Rows are points. The ring and each string are closed loops that go straight from each point to the next, and from the last back to the first. Before rounding, they use only three directions, however many columns there are. Count how often each string passes through the ring. Passing back the other way cancels.

Ring:
[[ 46   9 -28]
 [ 31  33 -42]
 [ -7  55 -47]
 [-35  58 -38]
 [-65  42 -10]
 [-67  17   8]
 [-53  -5  15]
 [-27 -23  14]
 [ 13 -28   4]
 [ 39 -14 -11]]
String:
[[ -5  23 -31]
 [ 10  44 -11]
 [ -3  39 -17]
 [ -7  56  -6]
 [-21  87 -53]
 [-17  59 -92]
 [ -3  35 -69]]
Times through: 1

Ring:
[[ 35 -21   6  -4  23 -16   6   5]
 [  4  35 -21 -11   8 -14  22 -13]
 [-37  42 -30 -10  -2  -7  21 -13]
 [-83  13 -12   3  -6   3  11  -3]
 [-78 -45   7   8   3   6  -7  18]
 [-24 -74   6  -2  15   0 -16  29]
 [ 17 -60   8  -4  22  -9  -9  22]]
String, 15 rows:
[[-38  13  14  13   9  -8  16  -8]
 [-40  46  -4   6   2  -9  26 -19]
 [-28  71 -29  -8  -2 -12  32 -26]
 [ -5  68 -49 -23  -1 -13  30 -22]
 [ 11  65 -34 -16   5 -17  31 -23]
 [ 11  52   7   7  14 -20  31 -24]
 [-11  13  19  13  15 -13  18 -10]
 [ -8   5   2   1  12 -11  13  -4]
 [ -6  -3 -26 -16   7  -8   7   4]
 [ 27  34 -49 -31   7 -15  19  -9]
 [ 18  55 -38 -20   6 -17  27 -19]
 [  4  73 -41 -19   2 -16  33 -25]
 [-12  51 -59 -30  -4  -9  22 -13]
 [-21  23 -57 -30  -3  -5  12  -2]
 [-28   2 -15  -6   5  -6   9   1]]
Times through: 0
String:
[[ -56  -43   26   17   11    0   -4   14]
 [ -95  -39   34   27    5    6   -3   11]
 [-121  -29   11   18   -6   12   -3   12]
 [ -96  -39  -19   -4   -7   11   -9   20]
 [ -96  -75   -6    0   -2   14  -21   33]
 [ -36  -58  -32  -21    3    4  -15   28]
 [ -29  -28   -9   -6    8   -3   -1   12]]
Times through: 1
